Each point is reached from the start by the listed moves, each made once or not at all, plus a little noise. Say if it took an odd or an even number of moves. Then give how often each move was made.

Moves:
(1): [ 39  -1  27 -29]
(2): [ 7 39 12 42]
Start: [ 12 -18 -13  -9]
Points:
[ 51 -18  13 -39] => odd (1, 0)

Moves:
(1): [ 38 -17  -4  -8  18  21  -2 -19   2  13]
(2): [ 12  17   5   0  22   2  -8  11 -11  -6]
(3): [ 14 -18  29   7  -1 -25  -3   2  35  -6]
(4): [ -1  12  -6  27   0  12 -13 -11   9  -8]
(5): [-15  -3   5  14  30  12   7   2  15   7]
(6): [ -5   4  13 -11 -14  30  -3   3   5 -11]
(7): [ 11  13  -7  20 -14  11  49   6 -13  11]
(8): [  9 -17  -7   7 -15  16  -8  31   5   7]
(9): [ -2  16 -16  -5   3   0   0  13  23   2]
Start: [  7  -9 -38  -2   0   4   1   2 -15   3]
Points:
[ 15  32 -65  34 -10  30  35   8   0   9] => odd (0, 0, 0, 1, 0, 0, 1, 0, 1)
[ 61 -17 -48  36 -26  90  22  13  -5  16] => odd (1, 0, 0, 1, 0, 1, 1, 1, 0)
[ 61 -40   2   9  40  58 -18  34  37   9] => even (1, 1, 1, 0, 1, 1, 0, 1, 0)
[ 46 -46 -10   9  47  10   1 -11  38  15] => odd (1, 0, 1, 0, 1, 0, 0, 0, 0)
[ 49   3 -13  18  57  57 -23   6  63  -7] => odd (1, 1, 1, 1, 1, 1, 0, 0, 1)
[ 44   3 -49  20  44  95 -28  34  37   8] => odd (1, 1, 0, 1, 1, 1, 0, 1, 1)

Moves:
(1): [23 -3  3  9 12 11  9  1  9 -7 13  3  1 19  3  3  3  6  7  3]
(2): [  9  14  -9  -8  -5  13   8 -19  -2  -6 -10   1 -13   8   5   3 -10  -4
  19 -16]
(3): [ -2  -2  20  19   6   1   8   8  -2   3  -1 -19  10  -6  20  -8  10  -3
  -1  -9]
(4): [  4   1  -9  14 -13  -1  -2  10   0   2  -9  -9  -4  10   3  -1   3  -7
  14  -1]
(5): [-16   1  -1  13   7  -9   3   0 -17 -20   0  10   1  19   6   7 -13  -1
  -5  -3]
(6): [ -7  -8   4  -1   3  31  -1  13  11  -9  -1  -4   8   2  -1   0 -10 -15
  -6  -2]
(7): [  1 -20  -2  -1   1   4  48   0  -5  -3  -1 -12  -8   1   5 -10   5   9
 -17   5]
(8): [ -3  -1  -7  -1  13   7  -1  10 -12   7 -11  -7   0   6  -9  12  13  -2
  -5  -5]
(9): [ -6 -11   1  -8  10 -13 -12   8  24   4  -2  -8 -20   3  10  -4 -14   1
   6 -18]
(10): [-10  -1   1  16  12   0  -1  -8  14   4 -13  -9 -13   3  -8  -8  -1   7
  -3   4]
(11): [ -8   8   0  -2   2  -1   0  -3   4   2   5 -16 -10  -5  10  17   8  -3
   6   8]
(12): [  5  18 -12   4  -2  -3   8  21  14   0  16   9   1 -14  -3   0  -6   3
  -9 -10]
(13): [  1  16  13   2   0   1   5  10   4 -12  -5 -20   9   0 -17   4 -15  10
   0  -1]
(14): [  0  17  13 -24 -20 -10   9  17  21  -9 -11  23  22  27   7  12   6  17
  -2 -10]
(15): [ 12   1  -7   2   1   2  -5   4  -3   6 -10   0   6  -6  12   4 -16  17
  -5   7]
(16): [ 16 -23   5  10 -11  -5 -13 -20   1   9   2   0  11 -10 -10  38   3  -3
 -14  -9]
(17): [ -4  -3 -25   5  12  -5   7  -3   5 -13 -14   5  18  -7   3  -7  17  -2
   0  -2]
(18): [ -5   2  -3   6  -8   7  -3  -6  -1 -10  15   9   2   1  -5  -8  16  26
   5  -8]
(19): [ -2  -6  -2 -10  12 -10  13   3  -3   7  -5  13   0  -6  -5   1  -5   3
  19   1]
(20): [  9  -2  17   0   5   0 -12  -3  11 -19 -15   9  -9 -17   0   9   5  -4
   8   9]
Start: [  5  17  13  -9 -29  20 -25   3 -15   6   6 -16 -18  -8   0  -8   0  21
  17  14]
Points:
[ -8  60 -25 -35 -29  56   7  37  26 -23 -22  -6   9  11  11  29  18  14
  19 -24] => odd (0, 1, 0, 0, 0, 1, 0, 1, 0, 0, 1, 1, 0, 1, 0, 0, 1, 0, 0, 0)
[  1   0 -22  40  -4  16 -28 -34 -19 -33 -54   3 -24   2 -20  45  31  37
  55 -14] => even (0, 1, 0, 1, 1, 0, 0, 1, 0, 1, 0, 0, 0, 0, 0, 1, 1, 1, 1, 1)
[-14   6  34 -12  10  12 -14  48  34 -43 -50  12  18  -2  55   6 -19  33
  31 -16] => odd (0, 0, 1, 0, 1, 1, 0, 0, 1, 0, 0, 0, 0, 1, 1, 0, 1, 0, 1, 1)
[-10   9  -8  46   8  51  47  25   7 -48 -18 -73 -16  35   7  -2  -4  24
  11  25] => odd (1, 0, 0, 1, 1, 1, 1, 0, 0, 1, 1, 0, 1, 0, 0, 0, 1, 0, 0, 0)
[ 48  40  40  -2 -17  64  37  81  54 -35 -43 -54 -16  22  34  17 -26  47
  23 -38] => odd (1, 1, 1, 1, 0, 1, 1, 1, 1, 0, 0, 1, 1, 1, 1, 0, 0, 0, 0, 1)
[-17  14  32  33  -2  76  26  30  -3  -3 -16 -95 -16 -12   5  -5  11  69
 -10  15] => odd (0, 0, 1, 0, 0, 1, 1, 1, 0, 1, 1, 0, 1, 0, 1, 0, 0, 1, 0, 0)
[ 34  43 -26   9  -1  41  56  21   7 -47 -16 -31 -29 -12  -6  17  36  57
  64  -3] => even (1, 1, 0, 1, 0, 0, 1, 1, 0, 0, 1, 1, 1, 0, 0, 0, 1, 1, 1, 1)
[ 30   1  49  29 -30  41  18  23  35 -50 -36 -42  -5  32  11  65 -20  56
  -2  22] => even (1, 0, 0, 1, 1, 1, 1, 0, 0, 1, 1, 0, 1, 1, 1, 1, 0, 0, 0, 1)
[ 24  21  22  38  -7  59 -20   4  59 -47   6 -31   2 -35 -27  39  20  46
   9   8] => even (1, 0, 0, 0, 0, 1, 0, 0, 0, 1, 1, 1, 1, 0, 0, 1, 1, 1, 0, 1)
